Each row of a before or after table is a point. The points were changed in one or more steps. Then noise was added and the rows were shuffled. The steps act on columns, c1 being the first. What was done? A step turns or swaps two columns, mirrors them in a line or flattens them onto one, adds a multiple of one to another, or multiplies or shifts one. Angles are multiples of 10 degrees, from the lower column toward the higher: turns from -170 to 170, lines from 10 to 170 but not 90. Use the fewest steps. Two steps may share a column if one is a turn and the other turns, adds or multiplies; they go together, in the order done. Otherwise the lowest column goes first.

Before (9 x 2)
[[ 0.32  0.35]
 [-0.28 -0.03]
 [ 0.20 -0.19]
 [ 0.09  0.66]
 [-0.11 -0.30]
 [ 0.10 -0.32]
 [-0.16 -0.13]
 [ 0.03  0.08]
 [ 0.09 -0.69]]
After (9 x 2)
[[ 0.69 -0.06]
 [ 0.02 -0.20]
 [ 0.38  0.02]
 [-0.32  0.37]
 [ 0.02 -0.28]
 [-0.03  0.06]
 [ 0.24 -0.17]
 [-0.65  0.17]
 [ 0.26  0.22]]
Steps: turn c1 and c2 by 80 degrees

Before (11 x 3)
[[-0.16 -0.35  0.00]
 [ 0.23  0.46 -0.29]
 [-0.15 -0.01  0.03]
 [ 0.71  0.46 -0.02]
 [-0.17  0.01  0.13]
 [ 0.47 -0.18 -0.12]
 [-0.12 -0.34  0.38]
 [ 0.31  0.17 -0.44]
 [-0.04  0.14 -0.30]
 [ 0.32  0.09  0.71]
 [ 0.10 -0.02 -0.06]]
After (11 x 3)
[[-0.66 -0.06  0.34]
 [-0.28 -0.20 -0.51]
 [ 0.20  0.06 -0.48]
 [-0.39 -0.06 -0.01]
 [-0.64  0.14  0.03]
 [-0.55 -0.26 -0.17]
 [-0.03 -0.14  0.16]
 [-0.17  0.71  0.04]
 [-0.62  0.30  0.40]
 [-0.66  0.03  0.01]
 [-0.18 -0.41 -0.25]]
Steps: shift c1 by -0.50; turn c2 and c3 by -80 degrees

Before (13 x 6)
[[ 0.06 -0.26  0.26  0.50  0.06 -0.40]
 [ 0.41 -0.10  0.61  0.82  0.12  0.39]
 [ 0.50 -0.08  0.23  0.20 -0.29  0.20]
 [-0.02  0.76 -0.24 -0.05 -0.28  0.14]
 [-0.03 -0.21  0.26  0.15  0.02 -0.26]
 [ 0.01 -0.51 -0.10  0.04 -0.37 -0.13]
 [ 0.03  0.17 -0.28  0.12  0.30  0.18]
 [-0.04  0.24  0.70 -0.28  0.08 -0.30]
 [ 0.10 -0.03 -0.27 -0.39  0.25 -0.48]
 [-0.24 -0.60  0.06  0.12  0.33 -0.17]
 [ 0.15 -0.13 -0.12  0.40 -0.03  0.23]
 [-0.23 -0.01 -0.39  0.13 -0.23  0.04]
 [-0.16  0.30 -0.16 -0.39  0.00 -0.21]]
After (13 x 6)
[[ 0.00 -0.05  0.44 -0.12 -0.24  0.02]
 [-0.12  0.35  0.22 -0.02 -0.29 -0.31]
 [-0.22 -0.21  0.01  0.53 -0.03  0.14]
 [ 0.06  0.27  0.13 -0.50 -0.01 -0.24]
 [ 0.03  0.01 -0.24  0.60  0.02 -0.01]
 [ 0.25 -0.24  0.03 -0.08  0.36  0.23]
 [-0.32 -0.16 -0.43  0.69 -0.29  0.13]
 [-0.20 -0.03  0.23  0.15  0.30  0.00]
 [-0.08 -0.29 -0.73  1.21  0.13  0.24]
 [-0.23  0.23  0.21 -0.25  0.23 -0.21]
 [ 0.38  0.30 -0.56 -0.33  0.11 -0.26]
 [ 0.15  0.04 -0.28  0.11  0.02  0.03]
 [-0.08 -0.22  0.11  0.05 -0.41  0.17]]
Steps: add 1 times c1 to c4; turn c1 and c3 by -150 degrees; flatten c2 and c6 onto the line at 140 degrees

Before (12 x 8)
[[ 0.28 -0.26  0.03 -0.16 -0.18 -0.11 -0.23 -0.42]
 [ 0.04  0.19 -0.13 -0.05 -0.24  0.03  0.09 -0.14]
 [ 0.56  0.09 -0.10  0.19  0.11 -0.14 -0.15 -0.19]
 [ 0.29 -0.34 -0.45  0.08 -0.07 -0.07 -0.19 -0.06]
 [-0.25  0.15  0.32 -0.53 -0.66 -0.18  0.01  0.27]
 [ 0.37  0.09  0.19 -0.03 -0.28  0.21  0.51 -0.26]
 [ 0.00  0.29 -0.17 -0.36 -0.14  0.33 -0.20 -0.01]
 [-0.19  0.23  0.31  0.52 -0.33  0.03  0.38 -0.18]
 [ 0.01  0.08 -0.03  0.19  0.28  0.06 -0.17 -0.43]
 [ 0.08  0.11 -0.38 -0.14 -0.08 -0.04  0.20  0.14]
 [-0.33  0.22  0.50  0.03 -0.24 -0.11  0.45 -0.40]
 [ 0.03  0.00  0.15 -0.08  0.15  0.17 -0.13 -0.02]]
After (12 x 8)
[[ 0.08 -0.55 -0.34 -0.14 -0.08 -0.04  0.19  0.14]
 [-0.26  0.84  0.09 -0.53 -0.65 -0.18  0.01  0.29]
 [ 0.37  0.50  0.05 -0.03 -0.28  0.21  0.51 -0.27]
 [ 0.01  0.06 -0.08  0.19  0.28  0.07 -0.18 -0.43]
 [ 0.00  0.13 -0.34 -0.37 -0.13  0.33 -0.20  0.00]
 [-0.33  1.31  0.15  0.03 -0.25 -0.11  0.45 -0.40]
 [ 0.57 -0.05 -0.12  0.20  0.10 -0.14 -0.15 -0.18]
 [ 0.05  0.06 -0.24 -0.05 -0.25  0.04  0.09 -0.14]
 [ 0.04  0.29  0.10 -0.09  0.16  0.17 -0.13 -0.03]
 [ 0.27 -0.34  0.22 -0.15 -0.19 -0.11 -0.22 -0.42]
 [-0.19  0.96  0.02  0.51 -0.33  0.02  0.38 -0.18]
 [ 0.28 -1.40 -0.03  0.07 -0.08 -0.07 -0.19 -0.08]]
Steps: turn c2 and c3 by -50 degrees; multiply c2 by 2.5

Before (9 x 9)
[[-0.60  0.23 -0.26  0.02 -0.28 -0.71  0.14 -0.07  0.04]
 [ 0.24  0.50 -0.31  0.36  0.06 -0.35 -0.07  0.17 -0.25]
 [ 0.20  0.62 -0.23 -0.16  0.55 -0.01  0.19 -0.28 -0.12]
 [ 0.24  0.21 -0.17 -0.63  0.18 -0.06  0.26  0.29 -0.03]
 [-0.29  0.40 -0.27 -0.54 -0.39 -0.11 -0.16 -0.13  0.09]
 [-0.09 -0.37  0.09 -0.11 -0.21 -0.17  0.36 -0.30 -0.08]
 [-0.19  0.32  0.37  0.18 -0.21 -0.37 -0.49  0.12  0.25]
 [-0.11  0.52 -0.16 -0.10  0.05  0.12  0.35  0.12 -0.32]
 [-0.42 -0.36  0.26  0.11 -0.10 -0.09 -0.45  0.48 -0.65]]
After (9 x 9)
[[-0.17 -0.39 -0.04  0.01 -0.02  0.15  0.36 -0.29 -0.08]
 [-0.40 -0.42  0.12 -0.01  0.01 -0.17 -0.44  0.48 -0.64]
 [-0.30  0.46 -0.12  0.43  0.01  0.31 -0.17 -0.12  0.08]
 [-0.04  0.56  0.04  0.18  0.00 -0.07  0.36  0.12 -0.33]
 [ 0.02  0.56 -0.11 -0.54 -0.01  0.09 -0.06  0.15 -0.26]
 [-0.87  0.29 -0.17 -0.22 -0.01  0.25  0.14 -0.08  0.04]
 [-0.35  0.17  0.46 -0.29  0.01  0.05 -0.49  0.13  0.25]
 [ 0.17  0.65 -0.01  0.05  0.00  0.18  0.19 -0.29 -0.12]
 [ 0.18  0.25 -0.08  0.38  0.00  0.54  0.27  0.28 -0.03]]
Steps: turn c1 and c6 by -30 degrees; turn c4 and c6 by -140 degrees; turn c2 and c3 by 20 degrees; multiply c5 by 0

Before (12 x 11)
[[-0.19  0.22  0.01 -0.18 -0.02 -0.28  0.11 -0.21 -0.15  0.00  0.17]
 [ 0.25  0.07  0.06  0.07 -0.11  0.08  0.08 -0.15 -0.18 -0.14 -0.22]
 [-0.07  0.02  0.05 -0.13  0.31  0.06  0.05  0.21 -0.17 -0.18  0.16]
 [ 0.07  0.08 -0.19 -0.05  0.05 -0.20  0.05  0.10  0.73  0.21 -0.07]
 [-0.04  0.25 -0.04 -0.05 -0.07 -0.12 -0.02  0.32 -0.10 -0.23 -0.14]
 [-0.20 -0.05 -0.05 -0.13 -0.04 -0.06 -0.33 -0.16  0.38 -0.10  0.46]
 [-0.22 -0.04  0.12  0.12  0.21 -0.14 -0.05  0.04  0.43  0.15 -0.24]
 [-0.28  0.02 -0.18  0.13 -0.06 -0.31  0.10  0.07 -0.11  0.09  0.32]
 [-0.15  0.01 -0.04  0.06  0.17  0.02  0.10 -0.03  0.96 -0.20  0.02]
 [-0.21  0.15  0.00 -0.04 -0.11  0.15  0.12 -0.10  0.11  0.18 -0.03]
 [-0.16  0.12 -0.32 -0.03  0.01 -0.09  0.01 -0.18 -0.18  0.05 -0.17]
 [-0.16  0.27 -0.02  0.16  0.23 -0.03 -0.14 -0.06  0.15  0.04  0.23]]
After (12 x 11)
[[-0.66  0.12  0.05  0.08  0.04  0.06  0.17 -0.18 -0.44 -0.14 -0.43]
 [ 0.25  0.06  0.05 -0.10 -0.26  0.07 -0.19  0.22 -0.42 -0.19  0.03]
 [ 0.80  0.02 -0.18  0.16 -0.04 -0.30  0.11  0.06 -0.27  0.10  0.45]
 [ 0.75 -0.04 -0.06 -0.09  0.25 -0.05 -0.20 -0.19  0.95 -0.09  0.16]
 [-0.05  0.23 -0.01 -0.06  0.04 -0.13  0.01  0.34 -0.33 -0.23  0.18]
 [ 0.49  0.28 -0.03  0.16 -0.06 -0.03 -0.26 -0.05  0.34  0.00  0.21]
 [-0.19  0.11 -0.19 -0.03 -0.06 -0.21  0.02  0.10  1.84  0.18 -0.13]
 [ 0.26 -0.04  0.10  0.14 -0.13 -0.14 -0.12  0.01  1.07  0.14  0.68]
 [ 0.46  0.23  0.02 -0.17 -0.04 -0.29  0.09 -0.22 -0.39  0.01  0.30]
 [ 0.19  0.13 -0.33 -0.01 -0.06 -0.07 -0.03 -0.19 -0.46  0.06  0.48]
 [ 0.32  0.03 -0.02  0.05 -0.21  0.04 -0.02 -0.06  2.41 -0.22  0.32]
 [ 0.39  0.14 -0.02 -0.03  0.04  0.16  0.13 -0.09  0.26  0.21  0.50]]
Steps: multiply c1 by 3; turn c1 and c11 by -130 degrees; mirror c5 and c7 in the line at 110 degrees; multiply c9 by 2.5

Before (9 x 12)
[[-0.38 -0.16 -0.12  0.35 -0.29  0.18 -0.07  0.24 -0.31 -0.48 -0.31 -0.35]
 [-0.10 -0.16 -0.54 -0.15 -0.16  0.29  0.01  0.43  0.29  0.33 -0.12 -0.18]
 [-0.17  0.05  0.05  0.09 -0.15  0.25  0.71  0.50  0.05 -0.31  0.12  0.10]
 [ 0.46  0.26 -0.15  0.28 -0.21  0.20 -0.13 -0.28  0.48 -0.12 -0.61 -0.16]
 [ 0.30  0.09 -0.42 -0.60  0.43 -0.59  0.51 -0.17  0.34  0.08 -0.60 -0.02]
 [ 0.18 -0.28 -0.16 -0.57 -0.05  0.22  0.18 -0.27  0.34 -0.44 -0.61  0.33]
 [ 0.39  0.01  0.01  0.14  0.25 -0.55  0.14  0.00  0.13 -0.43  0.20  0.08]
 [-0.27  0.01 -0.42  0.18 -0.33 -0.33  0.39  0.06 -0.27 -0.20  0.01 -0.02]
 [-0.36  0.10  0.03  0.03  0.49 -0.62  0.27 -0.17 -0.15  0.32 -0.28  0.04]]
After (9 x 12)
[[-0.12  0.32  0.17  0.12  0.06 -0.79  0.04 -0.16 -0.36 -0.55 -0.20 -0.57]
 [ 0.29  0.20  0.45 -0.27  0.22  0.10  0.11 -0.27 -0.23 -0.72  0.32 -0.65]
 [ 0.14 -0.08  0.08  0.24  0.22  0.29  0.04  0.46 -0.19 -0.06 -0.35 -0.11]
 [-0.01 -0.16  0.67 -0.10  0.09 -0.11  0.28  0.52  0.01  0.02  0.31  0.05]
 [-0.03 -0.29  0.21  0.02 -0.06 -0.43  0.05  0.07  0.31 -0.03  0.19  0.19]
 [ 0.00  0.38  0.61 -0.06  0.03 -0.53 -0.08 -0.02 -0.16  0.08  0.45  0.12]
 [-0.25  0.44  0.47  0.09  0.40  0.24 -0.02 -0.28 -0.28 -0.56  0.01  0.31]
 [-0.11 -0.32  0.62 -0.03 -0.22 -0.66 -0.06 -0.18 -0.01 -0.25 -0.34  0.03]
 [ 0.19 -0.35  0.47  0.29 -0.08  0.16  0.00  0.26  0.31 -0.38  0.42  0.42]]
Steps: turn c1 and c2 by 90 degrees; shift c3 by 0.60; turn c4 and c12 by 100 degrees; multiply c5 by 0.4; turn c5 and c9 by -140 degrees; turn c6 and c7 by 30 degrees; multiply c7 by 0.4; turn c10 and c11 by -80 degrees

Before (9 x 14)
[[ 0.37 -0.26  0.28  0.30 -0.01 -0.44  0.28  0.07 -0.39  0.47  0.35 -0.35
   0.27  0.29]
 [ 0.25 -0.01 -0.24 -0.02 -0.11 -0.31 -0.34  0.06 -0.17 -0.01 -0.27 -0.05
   0.40 -0.03]
 [ 0.29  0.40 -0.13  0.49 -0.13  0.23 -0.16  0.39  0.03  0.19  0.01  0.27
  -0.29  0.02]
 [ 0.01  0.45  0.09 -0.28  0.38 -0.04  0.39  0.11  0.30 -0.04  0.07  0.41
   0.31 -0.27]
 [ 0.22  0.17 -0.36 -0.16  0.08 -0.42  0.17 -0.38 -0.29  0.39  0.40  0.40
  -0.24 -0.16]
 [ 0.12  0.28  0.38  0.22  0.47  0.24  0.39  0.05  0.30  0.39 -0.29  0.22
  -0.04 -0.26]
 [ 0.29 -0.24 -0.31  0.31 -0.08 -0.05 -0.28  0.16 -0.22 -0.15 -0.03  0.31
   0.03 -0.16]
 [ 0.33  0.21  0.33 -0.01 -0.05  0.18 -0.15 -0.07 -0.15 -0.04  0.09 -0.16
   0.44  0.28]
 [ 0.61 -0.18 -0.15  0.30  0.47  0.25 -0.06  0.34 -0.34  0.19 -0.01 -0.01
  -0.06  0.42]]
After (9 x 14)
[[-0.24  0.11  0.22  0.29  0.47  0.25 -0.06 -0.21 -0.28 -0.60  0.27  0.63
  -0.05  0.11]
 [ 0.22 -0.07 -0.47  0.23  0.46  0.24  0.38  0.19  0.37 -0.35  0.22 -0.08
  -0.04 -0.32]
 [-0.24 -0.03 -0.39 -0.01 -0.05  0.18 -0.16 -0.02 -0.22 -0.22 -0.10 -0.08
   0.43  0.11]
 [-0.03 -0.45 -0.30 -0.28  0.38 -0.03  0.38 -0.13  0.49  0.02  0.03  0.37
   0.30 -0.28]
 [ 0.12  0.47 -0.12  0.31 -0.01 -0.44  0.28 -0.31 -0.50 -0.58 -0.17 -0.06
   0.28  0.10]
 [-0.05 -0.54 -0.08  0.50 -0.13  0.23 -0.16 -0.25  0.21 -0.35  0.29  0.57
  -0.30 -0.12]
 [-0.17 -0.15  0.20 -0.03 -0.11 -0.31 -0.34  0.17 -0.17 -0.19  0.22  0.21
   0.39 -0.15]
 [-0.31  0.07  0.39  0.31 -0.08 -0.05 -0.27 -0.07  0.03 -0.12  0.14  1.14
   0.02 -0.30]
 [ 0.15 -0.44  0.23 -0.16  0.09 -0.42  0.16 -0.04  0.04 -0.43 -0.55  1.48
  -0.24 -0.27]]
Steps: add -0.5 times c1 to c14; turn c1 and c10 by -130 degrees; turn c2 and c3 by -150 degrees; multiply c2 by 1.3; turn c8 and c11 by 130 degrees; turn c9 and c12 by -40 degrees; multiply c12 by 3
